Every row gives one point. Each copy is the shape, with its points in the same order, turned, moved and blurred by noise. Say if it was mirrored as well.

Shape:
-.42 .33 .01
-.03 -.32 .52
.04 .72 -.13
.34 -.22 .42
.44 .57 -.12
-.13 -.50 .41
.28 -.49 .15
-.22 .34 -.59
Copy 1 (8 x 3):
-.55 .18 .28
-.32 -.61 .65
.02 .52 .29
.09 -.57 .62
.39 .29 .33
-.42 -.74 .49
.04 -.75 .28
-.20 .29 -.27
Copy 1 is: only turned
Copy 2 (8 x 3):
.33 -.08 .09
-.38 .15 .42
.59 .41 -.21
-.48 .48 .14
.28 .71 -.37
-.50 -.02 .38
-.66 .19 -.03
.45 -.19 -.55
Copy 2 is: mirrored
Copy 3 (8 x 3):
-.66 .41 .00
-.06 -.17 .43
-.25 .94 -.04
.30 .01 .30
.19 .85 -.15
-.15 -.43 .29
.21 -.25 -.05
-.48 .52 -.61
Copy 3 is: only turned

Shape:
.38 -.12 .11 -.04
.01 -.33 -.13 .35
.04 -.32 .04 -.45
-.25 .13 -.60 -.50
.42 -.21 -.23 .09
.38 .27 -.26 -.02
.51 .44 .10 -.79
.12 .45 -.10 .04
.04 -.02 .12 .23
-.40 -.14 .00 .00
Copy 1, 10 rows:
.25 -.03 .03 -.02
.03 -.13 -.50 .33
.02 -.42 -.03 -.25
-.54 .04 -.47 -.57
.31 .09 -.28 .01
.07 .47 -.17 -.13
.10 .24 .48 -.76
-.23 .40 -.03 -.01
-.06 -.02 -.05 .30
-.42 -.32 -.24 .13
Copy 1 is: only turned
Copy 2:
.33 .13 -.05 -.12
.28 -.35 -.41 .12
.28 -.21 .06 -.58
-.48 -.13 -.44 -.62
.37 .10 -.41 -.11
-.01 .42 -.31 -.01
-.12 .71 .23 -.62
-.23 .29 -.10 .13
.19 -.16 -.02 .20
-.09 -.49 -.05 -.10
Copy 2 is: only turned
Copy 3 (10 x 4):
.43 -.14 .11 -.08
.19 -.27 .09 .49
.12 -.52 .14 -.30
-.33 -.48 -.54 -.22
.52 -.29 -.15 .14
.35 .06 -.39 -.07
.29 .03 -.26 -.94
.06 .26 -.26 -.05
.14 .02 .14 .22
-.30 -.26 .19 .18
Copy 3 is: only turned
Copy 4:
.19 -.20 .36 .08
.30 -.24 -.13 .49
-.27 -.41 .18 .00
-.37 -.16 -.49 -.39
.43 -.33 .08 .00
.32 .07 .03 -.26
-.18 .18 .50 -.77
.15 .39 -.03 -.10
.10 .06 .09 .37
-.29 -.04 -.18 .38
Copy 4 is: only turned
